Each row of a before or after table is a point. One or more steps were done to the points. Then noise was added and the rows were shuffled. The steps act on columns, c1 being the first. Name the steps. A step turns or swaps two columns, mirrors them in a line or flattens them onto one, adds a multiple of one to another, or multiplies or shifts one. Angles are multiples of 10 degrees, from the lower column toward the higher: turns from -170 to 170, lines from 10 to 170 but not 90. Use the fewest steps. Two steps may share a column if one is a turn and the other turns, adds or multiplies; they go together, in the order done. Otherwise the lowest column goes first.
In the rows, 128 means zero.

Before (13 x 3):
[[173 107 142]
 [110  92 147]
 [118 120 105]
 [136 180  92]
 [147 121 123]
 [132  84 144]
 [147  94 130]
 [165 153 115]
 [174 192 110]
 [162 182 111]
 [122 121 148]
 [103 125 138]
 [176 173  97]]
After (13 x 3):
[[172 104 127]
 [176 182 133]
 [103 119 134]
 [165 154 134]
 [118 136 104]
 [121 109 138]
 [109  88 118]
 [173 191 155]
 [136 192 134]
 [147  99 107]
 [132  85 113]
 [148 124 119]
 [162 180 149]]
Steps: turn c2 and c3 by 40 degrees

Before (12 x 9):
[[141  87 127 109  83  12 137  62 130]
 [117 122 129 140 108  74 165 161  77]
 [ 95 192 116  94 140 138 110  86 101]
 [138 146 148 195 126 132 112 155 130]
 [147 100  56 102 126 101  93 131 127]
 [136 102 101 130 124  91 149 130 149]
 [ 92 131 116 137 141  98  91 162 140]
 [107 127 159 115 128 125 139 147  97]
 [ 67 113 136 145 128 111 112 114 104]
 [180 123 167 142 125 112 130 146  98]
 [124 127 131 126 173 111 116 119  81]
 [113 106 150 119  62 165 129 158 120]]
After (12 x 9):
[[138 121 134 141 169 164 119 161 195]
 [117  89 121 109 165 239 157  63 165]
 [134 126 128 128  89 129 102 121 177]
 [154 105 121 121 170  91 178 159 122]
 [148 132 160 137  93 162 141 161 125]
 [146 193 160  94 107 110 129  87 148]
 [180 113 162 146 116 135 137 114 157]
 [ 67 101 170 101 102 152 150 131 138]
 [104 102 143 131 147 171 117 130 120]
 [113 124  65 142 131 134 129 145 161]
 [132 145 106 195 117 126 141 156 124]
 [163 128 120 114 136 121 120 147 159]]
Steps: turn c1 and c3 by -140 degrees; turn c5 and c7 by -130 degrees; turn c6 and c9 by -160 degrees

Before (13 x 14):
[[101 105 125 123  83 129  74  81 134 114 152 173 165 117]
 [148 101  84  94 122 120 123 136 154 171 141 137 113 185]
 [129 126 129 152  70 149 115 106 157  98 188 162 150 140]
 [123 143 167 100 131 105 102  94 118 101  83 160 110 189]
 [117 110 157  97 137  63  76 125 177  88 103 140 104 174]
 [133 132  73 119  88 134 148 119 100 140 129  69 129 153]
 [ 61 159 115 132  89 139 108  84 121  80 171 153  94 127]
 [167  92  81 149 114  95 124 130 121 155 139 119  80 152]
 [ 79 152 117 132  97 121 174 141  76 144 146 113 137 121]
 [128 114  68 152 143 140 170 140 129 172  92  90 125 165]
 [114 170  89 115  92 141 160 131  95 112 131 126 115  76]
 [158  83 119 121 121 141 113 145 149 183 115  90  85 165]
 [ 89 188 114 142  69 118 138  79 131 133 155 134 121 107]]
After (13 x 14):
[[127 114  68 150 145 140 169 141 126 170  88  95 122 166]
 [147 100  86  94 124 120 121 132 154 170 140 136 115 184]
 [165  92  80 148 113  98 122 120 121 157 130 130  80 149]
 [ 60 158 114 134  89 138 108 104 120  78 165 159  96 125]
 [124 143 167 103 132 101 105  96 121 103 118 121 112 189]
 [ 88 189 112 147  66 120 138  91 131 133 147 144 122 106]
 [112 171  89 115  94 142 159 135  94 112 127 129 114  73]
 [158  83 119 122 124 140 114 137 149 180 100 107  86 163]
 [118 107 158  99 137  65  75 126 177  90 120 120 103 176]
 [101 103 125 125  83 130  70  91 135 113 162 156 167 117]
 [135 132  71 120  88 134 146 117 101 139  99 102 128 154]
 [ 78 151 117 133  97 120 174 154  74 146 128 132 137 119]
 [129 125 128 151  70 149 113 104 158  98 179 170 151 141]]
Steps: add -0.3 times c1 to c8; flatten c11 and c12 onto the line at 40 degrees

Before (12 x 32):
[[103 118 132 150 111 184 118 127 101 132 184  96 154 151 122 125 152  67
  150  81 157 173 153 118 143 117 123  95 147 130  84 137]
 [ 92  85 132 125 135 123 153  95 142 166 124 126 135  90 136 147  94 122
  170 139 109  99 127  79 124 136  89 164 119 127 101 145]
 [113  87 112 165 134 110  96 173 121 167 160 158 151 144 113  90 149 170
  135 134 127 174 182 130  83 126 152 135  98  90 148 133]
 [108  85 162 115 140 118 104 132 191 172  97 141 116  98 109 102 130 112
  168 136 142 147 136 134 154 140 136 115 121 139 130 120]
 [104 105  75 162 133 114 100 169 122 140 133 107 151 107 127 142 135 152
  113 143 147 120 137 141 142 152 121 126  79 106 101 147]
 [ 94 117 117 133 161 107 106 136 147 129 159 114 140 110 135 110 157 154
  108 153 136 128 127 114 131 167 116 133 115  78 129 126]
 [121 186 141 138 160 128 107 141 209 153 110 122 141 163 142 121 108  99
  136 127 171 148 141 158 124 104 144 121 163 142 168  97]
 [138 165 152 120 149 134 118 103 138 135 120 125  91 129 132 147  99  99
   89 107 132 185 113 147 108 145 114  87 114 109 121 122]
 [129  98  49  90 140  96  94 140 107 142 133 107 113 147 134 120  85 114
  192 132 129 159 116 179 136 146 141 131 148 153 160  84]
 [123 119 107 125 117 173 183 133 129 148 104 194 150 170 152 138 141  98
  126 105 135 153 132 150 164 145 127 133 175 150 151 142]
 [145 124  98 125 123 105 139 141 150 170 112 145 107  70  76 109 130 170
  112 139 159 135 113 125  82 159 128  98 169 111 109 167]
 [113 115 158 141 140 146 148 143 113 168 139 137 144  99 138 150 173 129
  114 168  92 180  91 133 140 125 124 146 169 129 162  97]]
After (12 x 32):
[[128 150  49  91 140  96  95 139 106 143 134 106 113 147 135 119  85 115
  192 132 129 159 116 179 136 146 175 131 148 152 161  83]
 [122 130 108 125 117 174 182 133 130 148 104 193 150 170 151 138 141  99
  125 105 134 152 133 150 164 144 145 133 175 151 152 142]
 [112 164 111 165 133 110  96 172 122 167 161 157 151 144 113  90 149 170
  135 134 127 174 183 130  83 124 188 135  98  91 150 134]
 [120 122 141 136 160 128 107 141 210 152 110 123 140 163 142 120 109  98
  136 126 172 148 142 158 124 103   7 122 164 143 168  97]
 [109 149 161 115 140 117 104 132 191 172  98 140 116  98 108 104 130 112
  167 137 141 147 137 134 153 140 203 115 121 139 130 121]
 [ 93 106 132 124 135 123 153  95 142 166 124 126 135  90 136 147  93 120
  169 140 109  99 128  78 125 136 235 163 119 126 100 145]
 [ 95 121 117 134 161 107 107 135 148 129 158 113 139 110 135 111 157 153
  107 153 136 129 126 113 131 166 156 132 115  78 130 126]
 [138 102 152 119 149 135 118 104 138 135 121 126  91 130 132 147  99 100
   88 106 132 185 113 148 107 146  69  86 115 110 122 122]
 [103 128 131 150 111 184 117 128 100 132 185  97 154 151 122 125 152  67
  150  81 156 174 153 118 143 117 152  95 147 129  84 138]
 [114 130 158 141 141 144 147 144 113 168 140 137 144  98 138 150 173 129
  115 168  92 181  92 134 140 124 157 146 170 129 162  96]
 [144 130  97 125 123 106 138 141 150 170 112 145 107  71  76 109 132 170
  113 138 160 135 112 126  82 159 135  96 170 113 109 168]
 [104 129  75 162 133 114 100 169 122 141 133 107 150 108 126 143 135 152
  112 143 147 120 137 141 142 153 176 125  79 105 101 147]]
Steps: turn c2 and c27 by -110 degrees; multiply c27 by 2

Before (8 x 64):
[[135 123  49 139 158 122 128 142 103 112 143 120 147 164 164 133 113 174
   92 123 104 122 138 113 132  98 141 151 145 114 137 148  78 137 164 135
  143 141 174  90 147 200 123 170  54 157 101 133 126 153 142 164 162 132
  147 144 114  85 131 151 145 130  97 150]
 [116 135 113  99 169 176 132  93 137 119 141  99 135 129 108 102 139 185
  197 173 188 135 115  86  80 143 109 142  81 221 136  75 119 126  70 102
  126 138 137  83  71 150 140 144 122 145 180 139 108  71 110 100 152 111
  128 137 158 231 118 136 113  98 121  86]
 [152 112 158 121 162 142 128 148 143 128 111 168 124 139 145 113  85 102
  145 182 146 136 124 156  81  98 211 132 166 138 168 133 167 127 125 148
  162 112  87  88 173 136 112 142 144 110 144 141 153 133 117 120 176  84
  189 125 137 121 136 138  48  94 113 163]
 [104 147  91 180 154  90  70 162  66  95 151 131 178 147 150 125 151 166
  138 143 137 106 144 151 138  73 126 101 213 137 135 179 122 112  55 169
  100 123 134 113 136 189 193 132 174 145 159 139 177 117  99 165 159 123
   82 142 133 137 155 163 199 176 181 125]
 [174 131 157 135  97 126 120  95  84 143 131 102 143 115 142 176 121 126
   87 134  91 115 128  91  98 111 135 107 171 118 186 165 127 101  93  99
  131 141 152 143  91 164 139  69 126 148 136 155  98 144 120 150 155  70
  151 147 149 146 140  88 121 162 129 159]
 [177 161 195 138  83 126  91 170 131 170  81 112 104 140 123 128 137 120
  126 146 140 113 121 120  95  99  79 104  89 128 108 174 148 170  98  72
  101  80 103 133 130 182 147 145 161 116 114 120 105 146 100 165 129 121
  137 162 129 143  79 139 125 118 114 137]
 [155 162 113  83 122 152 124 168 120 108 140 150 144 136 112 154 131  95
  160 114 143 148 106 110  92 129 110 118 120 139 152 178 162 114 156 180
  155 163 173 160 142 133 128  85 146 111 123 119 143 116 115 121 138  96
  137 158 159 116 138 133 178 166 121 154]
 [139 140 124 156 122 129 140 109 144 155 122 113 105 125 170 134 155 146
  188 140  88 123 139  94 125 117 187 146 176  99  89 144 103 121 107 146
  143 181 158 118 184 132  99 137 101 115 118 174 107 150 112 176 114 190
  117 135 143 141 117 118 173 159 145 120]]
After (8 x 64):
[[105 147  94 182 154  87  71 164  65 125 146 132 180 147 151 123 153 191
  138 142 139 105 140 153 141  70 127 103 211 140 135 181 120 111  60 171
   97 120 137 114 137 191 190 123 175 148 160 139 125 114 102 163 159 124
   81 142 137 136 153 165 198 178 178 127]
 [172 131 156 134 102 123 116  99  83 125 132 101 144 116 145 174 124 136
   87 131  92 110 128  89 102 111 136 113 171 118  91 165 129  98  91 100
  131 139 155 144  92 159 136  53 130 153 133 155 126 148 121 147 156  73
  154 147 149 145 137  89 117 162 128 159]
 [151 113 160 123 162 145 129 149 141 140 115 166 124 139 146 113  86 115
  150 179 142 140 123 159  77  98 207 136 167 134 155 134 165 127 129 148
  167 112  86  87 175 140 114  96 146 107 144 151 142 131 113 115 177  85
  186 129 138 122 136 140  48  91 113 164]
 [153 160 113  87 124 149 122 173 121 117 136 157 147 138 106 152 128  95
  159 116 145 151 105 110  94 133 110 122 120 138  95 176 165 115 155 182
  157 166 174 165 141 134 133  87 146 110 126 118 121 113 112 122 137  95
  138 157 157 116 135 131 180 169 120 157]
 [117 133 113  94 170 175 136  94 138 110 141  97 134 126 113 101 137 179
  199 175 187 134 118  89  84 143 109 144  81 223 145  75 119 126  70 103
  128 139 139  83  71 151 138 128 122 147 180 139 120  74 108 101 154 114
  129 136 158 232 117 133 113  99 121  85]
 [134 121  50 135 160 122 132 144 101 117 141 119 153 162 162 132 112 192
   95 123 100 120 140 111 133  98 144 156 144 116 171 152  79 138 167 132
  143 141 177  88 145 201 120 134  49 159 104 131 121 150 139 165 162 130
  146 142 112  83 131 153 147 131 103 150]
 [138 142 122 156 120 125 138 112 145 139 122 113 106 127 172 136 158 146
  188 142  87 122 138  95 125 116 189 142 177  99 122 141 100 121 104 144
  145 177 161 121 182 132 100 168 100 114 117 173 134 147 113 176 113 192
  121 136 145 142 115 119 174 162 142 121]
 [176 158 199 143  80 128  91 172 133 150  80 112 106 139 120 131 139 135
  126 143 143 116 127 121 100 101  80 101  91 125 137 175 147 177  97  72
  100  81 102 134 130 185 151 150 161 117 113 120 140 146 106 162 131 120
  135 161 130 142  74 137 125 114 113 138]]
Steps: flatten c10 and c49 onto the line at 30 degrees; add -0.5 times c26 to c18; turn c31 and c44 by -70 degrees
